Each wall is flat, endless, passes through zero and stands at right angles to its row. A trip goes straight from one point to another. List the walls that it crosses, first one first.
(in the rows, 100 means zero)

Walls:
(1): [91,60]
(2): [39,101]
(3): [122,94]
Trips:
[64,122] to [129,118] -> 2, 3
[150,148] to [151,134] -> none
[139,125] to [86,107] -> 3, 2
[84,122] to [139,118] -> 2, 3
[86,122] to [109,69] -> 1, 3, 2
[45,7] to [143,15] -> 3, 2
[93,90] to [173,71] -> 3, 2
[46,151] to [161,98] -> 2, 3

Walls:
(1): [96,120,79,136,52,98,110,82,86]
(2): [74,69,69,61,104,117,56,171,95]
(3): [91,123,151,113,141,105,124,161,137]
(4): [148,77,103,80,95,106,55,119,104]
Trips:
[122,70,75,146,140,96,89,81,65] to [142,5,119,102,82,111,67,92,46] -> 1, 2
[96,156,125,157,107,70,64,107,78] to [125,79,62,28,75,47,78,114,61] -> 4, 3, 2, 1
[106,88,45,98,121,65,74,81,174] to [88,97,102,123,169,137,154,139,155] -> 3, 4
[54,147,127,73,67,120,86,102,89] to [138,64,75,111,188,131,62,49,66] -> 3, 1, 4, 2
[162,114,130,118,118,77,152,23,156] to [129,117,57,121,142,73,84,135,78] -> 1, 4, 2
[45,161,97,75,20,114,45,95,119] to [126,121,85,42,84,117,84,133,136] -> 4, 1, 3

Walls:
(1): [151,149,87,131,66,96,128,104,146,135,75,88,113,85,95,67,126,139]
(2): [107,100,142,96,141,153,97,141,71,111,90,19,64,82,114,94,114,75]
(3): [46,85,83,62,84,123,100,110,90,92,143,91,59,149,115,123,44,99]
(4): [140,45,99,124,80,100,125,89,38,157,149,109,178,47,134,131,127,109]
(5): [75,60,42,121,70,106,131,92,31,80,131,82,139,85,39,120,74,133]
Trips:
[109,66,136,66,114,108,95,83,69,141,153,145,80,138,121,93,173,15] to [105,126,70,66,127,66,66,99,120,75,110,98,97,133,68,163,145,40] -> 4, 2
[78,94,104,140,88,99,88,119,160,83,141,114,51,90,20,144,117,117] to [137,112,92,133,79,109,88,117,91,67,82,118,121,102,14,116,17,74] -> 1, 3
[64,77,84,183,75,36,97,108,68,121,127,55,90,106,195,113,102,81] to [108,131,89,115,121,109,98,47,80,78,118,118,127,78,136,112,73,130] -> 2, 3
[87,81,116,132,156,109,60,114,131,72,61,131,88,75,76,166,43,116] to [83,61,167,82,144,120,72,49,104,54,66,87,104,84,137,99,98,85] -> 2, 3
[61,193,123,128,95,105,99,128,81,87,87,158,117,35,74,20,160,131] to [142,163,138,74,41,102,106,37,67,100,23,88,67,118,114,135,128,128] -> 2
